Each row of a before or after table is a point. The points were changed in one or more steps. Then noise was added and the rows were shuffled. The steps act on how far a point lies along the listed directions, d1 being the first. What was done? A step turns or swaps two directions, mirrors them in a line or flattens them onto one, adds a multiple of one to another, or multiplies one. Angles are multiples of 10 degrees, from the lower direction toward the higher: turns from -170 to 170, lines from 10 to 170 but not 90. Use the fewest steps. Two steps may share a direction if one is a turn and the other turns, adds or multiplies; they go together, in the order done. Otherwise the lowest direction goes first.

Directions:
(1): [-43  40  17]
(2): [-21   1 -57]
(3): [ 38  46 -13]
Before (11 x 3):
[[ 15 -47 -25]
 [ 66 -35  24]
 [  1   9  54]
 [ 14  43  32]
 [ 51  -5 -43]
 [-14 -27   3]
 [-37   6  11]
 [  3 -19   8]
 [-43 -47 -12]
 [-51  10  54]
 [ 78 -14  48]]
After (11 x 3):
[[-19 -26  10]
 [-19   1  11]
 [-41  78  24]
 [-11 -25 -26]
 [-46  21 -30]
 [ 37  29  47]
 [-33  56  43]
 [  0 -10  56]
 [-20 -60  25]
 [ -1  36 -39]
 [-41 -27 -54]]
Steps: turn d1 and d2 by 120 degrees

Directions:
(1): [  8 -33  57  19  28 -50 -44   5]
(2): [  7  39  34 -16  38  33 -13 -65]
(3): [ -5 -48  18   8   1  79 -23  23]
(4): [-35  63  34   1  -2   8 -14  57]
(5): [ 40  23 -33   4 -32   3 -75  -2]
Before (10 x 8):
[[ -1  -4 -23   4 -15  -4  13  12]
 [-16   4  14  -1   3  23  31   6]
 [ -8   2   1  -2  -1 -20  15  20]
 [  3   5 -14  -1  -9 -12  21  11]
 [-29  46  27   4   1 -22 -18  40]
 [ -3  11 -12  -6  -5   7  13  -9]
 [  5   0 -19   3 -19  -6   3  36]
 [-13 -26  40  19  13  30 -23  14]
 [  2  10   1   1  -5  13  -2  -2]
 [ 10   4 -14  -1 -19 -20   9  20]]
After (10 x 8):
[[-25 -45  32  14  11  95   2  16]
 [ 22  10 -19  -4  -4 -23   6 -18]
 [ 26   0  -8  -6  -2 -33   8 -24]
 [ 18  -9 -17   5  -7 -11  -5 -14]
 [  6  13 -10  -3 -16  45  -5  -1]
 [ 10  12 -16 -13   4 -15  18 -26]
 [  4   4  10   5  -3   8 -11   4]
 [ -5  36  22 -15  34  -9  12 -61]
 [ 28 -21  -5  -2  10  -5  -5 -26]
 [  7  15 -10   0 -11 -11 -13  -1]]
Steps: turn d1 and d5 by -90 degrees; swap d2 and d4; multiply d3 by 2

Directions:
(1): [ 31 -50  24  54 -23 -27  47  42  27  -7   9  45  10  47]
(2): [-10  21  25  12  48 -13 -39  42 -51 -31 -43   5  61  35]
(3): [-46 -65  29 -30 -70  23 -42  23  -1 -28   0 -26  12   0]
(4): [-23 -23 -45  56  29  24 -33  40  27 -23 -22  28 -25 -62]
(5): [-19 -25 -17 -43  19  35  81 -15 -16 -49 -15  31  37 -26]
(6): [ 13  10 -14  28 -49 -30  20   3   1  39 -40 -32  71 -58]
Before (11 x 14):
[[ -2  -7  21  14   4  -7 -33  34  -1 -40   0  27  -5  50]
 [-12   0 -35 -18 -33  -2  14 -30  12  26 -22 -39  19 -66]
 [-31 -34   2  17   6  20  -7  24   6 -30 -11  21  11 -17]
 [ 33  23  13  23 -17 -17  14   3 -15  24 -16 -21  24  -8]
 [-35 -32 -17 -32   6  30 -11  30 -16 -74 -20  35  18 -11]
 [-39 -48  -5   6  -2  12 -13  26 -13 -49 -36  -5  39 -33]
 [  7 -20  -3  28 -33 -21  13  -2  16  38   4 -22   0 -16]
 [-35 -53   1 -33 -11  20  59  -1 -12 -52 -23  18  29 -18]
 [-23  -9  -3 -56 -20  14  27 -46 -12  -5   8 -17  33 -40]
 [ 17   6 -15  12  20   0  23 -17 -14   5  -1  14  10  10]
 [-24  -8 -13 -43 -42  12  45 -45 -13  22 -34 -49  36 -47]]
After (11 x 14):
[[-21 -12  38  23   2 -27 -57  47 -32 -21 -39 -12  33  36]
 [-20   9 -21 -17  -2  -6   2  -6 -21   1 -49 -30  61 -47]
 [-25 -31   6  38 -21 -13 -71  33   5  -7 -21 -28   5 -18]
 [  8 -17   8  12 -28  -3 -19  10  34 -14  30  19 -50  31]
 [-22  15  22 -29   8 -10 -35  -9 -43  -8 -17 -28  62  -4]
 [-16  -6   2  12  -9  -6 -96  48  -4 -29  -9   5 -13  18]
 [ 20  13  -9  23  19  -9   2 -12 -13  12  -1   7   5  18]
 [-26  15  12 -21 -11 -10  -8  -9 -45  12 -62 -55  71 -11]
 [ -4 -28  -6   8 -14  -4  49  -2  -2   6 -14  -4  32 -24]
 [-24 -25   8  35  -2   5 -42  30  12 -10  -6   8  -4  -6]
 [ 33  15   5  16 -26 -11  33  -8  -5  27  -8 -19  12 -20]]
Steps: turn d2 and d5 by -110 degrees

Directions:
(1): [ 51   1 -24  23 -28 -50  40 -66  35 -21  -8  68  35  25  29 -20 -14 -12
   1  22  18 -42 -19 -66]
(2): [ 46 -34  -9  21  71  16   0  30  42 -52 -37 -16 -16  50 -10   3  -7 -69
  55 -26 -15 -37   6  28]
(3): [-38  -8  66  43 -50  14 -14  17  17   0  36 -31 -24  91   3 -18 -14  19
  38   2  41   0 -55 -25]
(4): [-31 -20 -13   8  -6 -21  19  32 -79 -30 -69   4 -44  25  32 -17   9  33
   3 -46 -29  -4  36 -71]
(5): [ 17  -9  17 -40 -18 -50  44  13  29  63 -47 -69  13 -22  81  -5 -19   9
  34 -21  15 -13 -14  32]
Before (9 x 24):
[[-11   5  41 -16 -63 -13  -1  19 -16  35  13 -41 -16  41  31 -18 -34  28
   12 -10  62  -2 -23 -24]
 [-35  40  11  15 -50   5 -37 -23 -55 -18  50  63 -15  -3 -37 -37  10  65
  -62  47  11   0   2 -93]
 [-10  -3  43   6 -52  16 -14  -3  53  20  50 -30  22  46  -2  -9 -21  -5
   -5  45  41 -23 -56  31]
 [ 35  -4  18  -3 -17 -81  51  -2  10   4 -63  16   6   8  66 -34 -16  20
   15 -30  -2 -47 -25  -4]
 [-75  16  -9  16  23  92 -95  38 -72 -27  61  -1 -30  -6 -95  38  22  24
  -51  15 -32  55  24  14]
 [-51  -8  12  16 -35 -36  27  13 -45  29 -54 -20   4  44  51 -16   2  23
    8 -23  -1   1  12 -52]
 [ 18   5 -22 -10   7  35  -3 -17  19   1  20  22  30 -39 -30   5   0 -10
  -30  22  -7  13   6  18]
 [ 15  24 -57 -55  13 -21   2  -4  -4  49 -16  -4  34 -79  43  14   0   3
  -22  -6 -14  -2  31  40]
 [ 36  -4  -6  16  39  13   5  29  23 -39 -38 -13 -31  61  34 -16  -8 -52
   35 -29 -14 -16  -7 -10]]
After (9 x 24):
[[ 46  10  -9 -24  27 -12  24  17  35  13 -43 -36  -7   5  67  -9 -13 -41
   24 -24  -7  -8 -10  23]
 [-32   0  13  47 -12  38 -49  25   3 -26  45   3 -24  91 -16 -11  -4  -6
   32  -5  20 -10 -28 -16]
 [-16  -3  20  10 -43  18   8  -2   5  14  13  -8   7  12   4 -17 -10  22
   -6   7  15   9 -20 -21]
 [-16  53  -2 -26 -49 -17 -24 -37 -40  25  43  49  13 -66 -15 -26   9  67
  -81  54  11   8   7 -55]
 [ 43   6 -52 -28  42  21 -22   1 -30 -34  -5  42   0 -29 -44   9  -8 -35
  -35  -2  -1  -5  53   0]
 [-89  24  14 -50 -50  16 -37  32 -78  82  16 -70 -10 -67  18  27   4  88
  -49   0  -8  65   9  19]
 [ 27  -9 -49 -24  17  -4   8  -9  -7 -20 -23  31  25 -35  -7   4   1 -23
  -49  24 -29 -31  31  17]
 [-11   3 -27  18  38  14 -12  -6 -11 -11 -14  26  25   8 -31  13  14 -38
  -16   6 -23   3  33   3]
 [ 52  -6   6  36  37 -19   4  -8  34 -59 -17  60   1  38 -20 -19  -6 -33
   14  -8 -11 -51 -24  15]]
Steps: flatten d1 and d4 onto the line at 170 degrees; mirror d2 and d5 in the line at 30 degrees; multiply d3 by -1
